Rows are points. Any point is a mix of the corners, with weights that add up to 1. It lies inside the corners' shape when no weight is negative. Is each point inside? If not, which corners have a negative weight?

Corners:
(1): [-2 30]
(2): [ -3 -60]
(3): [16  0]
Points:
[9 4] -> inside
[ 3 16] -> inside
[ -6 -44] -> outside (3)
[-2 -6] -> inside
[14 -1] -> inside

Corners:
(1): [ 21   4 -35  18]
(2): [-38  -2  -1  29]
(3): [ 16  45  29 -22]
(4): [ 15 -60  33 -32]
(5): [ -7 -38 -24 -11]
Points:
[ -1  13 -11   5] -> outside (4)
[16 -1  8 -1] -> outside (5)
[-12  13  -3  -4] -> outside (1, 4)
[-4 -1 16  3] -> outside (5)
[-31 -28 -20  31] -> outside (3)

Corners:
(1): [ -9  26 -26   6  36  35   0   6]
(2): [-24  25 -42  30 -21 -13  60   4]
(3): [-21  19  16 -13 -13  12 -20 -45]
(4): [-26  -5  25 -12 -27  11 -10   7]
(5): [ 19 -38 -24 -38 -22  -1 -19  -8]
(6): [ 34 -51  22 -32  43   3   7  -3]
(7): [-18 -43  -6  17 -23  -1  -5  -2]
(8): [-11 -25 -24   3  35 -16  -2  16]
(9): [ 19  20 -17  32 -30 -19  35   8]
Points:
[-13 -21  -5   7 -17   0   0  -3] -> inside
[  2 -21   2 -13  10   6 -12  -5] -> outside (2)
[  5 -28 -18   5  -9 -26  18  12] -> outside (1, 3)
[-16 -15  -2  -7   7  12 -10  -8] -> outside (9)

Corners:
(1): [-15  14  -4 -12   6 -39  -5  24 -23   0  45]
(2): [ 46 -22 -10 -19  -8 -25 -10  22  22  -8  30]
(3): [-46  -7  -9 -20   3  10  24 -16   9   5 -14]
(4): [ 15  -5 -11  19  -9 -20  24  17  -2 -34  -9]
(5): [-14  30  20 -25  -2 -60   1 -26  17  16   1]
(6): [ 25 -26   2   8  22  -1  -4  -8  -5  25   3]
(7): [  0  42  21   2  -9  19  17 -29  33  -5  43]
(8): [ 24  -4  -6   3 -40  16  19 -24   0 -16   8]
(9): [  5  27  38   1 -26  31  -4 -25  40  44  18]
(10): [-22  30 -13 -28   0   4 -16 -19  30  24 -12]
(11): [  0  -5   3 -14   4  54  33   6 -11 -20  -7]
(12): [  8  18 -22  14   1  38  48  26 -23  22  30]
Points:
[ 10  25   4  -3 -16  -4  14  -3  14  -2  19] -> outside (3, 6)
[  2  10   3  -6 -10   5  19   0   4  -7  18] -> outside (6, 10)
[ 6  9  7 -2 -1  2  9 -8  8 17 13] -> inside
[12 -3 -6 -4 -2 11 18 -3  2 -4  5] -> outside (1, 9)
[  7  10 -11   3  -1  23  30  13  -9  11  21] -> inside
[ 24  26   3   4 -23 -10  24  15   0 -19  42] -> outside (3, 6, 10)

Corners:
(1): [ 17  26 -21  -8 -38  -4  22  28  15  12  27 -14  12 -11]
(2): [ -5   5  12  -6   8  -2 -11  25   7 -15   4  -9   8  -8]
(3): [-37 -23  -2  11  -9  15 -21 -39   8 -29 -15  19   3  -4]
(4): [  6  21   0  12   1 -15  11   8 -12   4 -13 -23 -18 -20]
(5): [-44 -25  20  -6 -19 -10 -20  16 -25 -14 -31  31   9  -5]
(6): [-44   7 -12 -32 -24  -7  -9 -15  -4 -29   4  30 -17  23]
(7): [ 11  23 -24 -54   7  42  -1 -18  -3   5 -17 -18 -24  13]
(8): [  9  38 -14 -13   2 -15  37   1  43  13   7 -60  14  -5]
(9): [-17  10 -35 -15  19  26 -39 -23 -16  -3 -39  20  -6  23]
(10): [ 21  56  14  -7 -21 -25  23  -2 -11   6  -1 -53   4  24]
(11): [ 38  43  10  11  -8  -2  59  21  34  30   2 -34  -4  26]
(12): [-33  -1   8 -22  11  -1 -41 -21 -34  13 -11  19  -7  -4]
(13): [-16  19 -22 -49  23  44  10 -11 -32 -21  -5  20  12  24]
(14): [ 17   7  39 -16   4 -28   6 -21 -11 -26 -22  35   6 -23]
(15): [ 17  48  27  11  -4  -5  19   2  25  -1 -12  -2   6 -39]
Points:
[-15  16  15   4  -8 -13   8   2   1  -6  -7 -10   6   0] -> outside (1, 7, 9, 14)
[ 26  37   0 -10  -1   2  19   9  16  10 -13 -29  -3  -8] -> outside (3, 6, 12, 13)
[  7  23   2 -11  -9  -5  14  -3  18  -4  -9 -10   3   1] -> outside (4, 12, 13)
[-14  15  -7 -31  -1   8 -17 -18 -31  -8 -21  16 -11   3] -> outside (2, 3, 8, 11)
[ -9  14  -3 -16  -2   0  -2  -5  -4  -8  -9  -1   2  -3] -> outside (11)
[ 13  27   2  -5  -9  -9  23  -2  21  -6   0 -26  -4  -7] -> outside (5, 9, 12, 13)
[ -3  21 -24 -23   9  27  11  -4  19   0 -12 -21  -5  10] -> outside (1, 10, 12, 14)
[  8  27   1 -12  -6   0  15  -3   5   1   0 -16  -1   2] -> outside (5, 9)
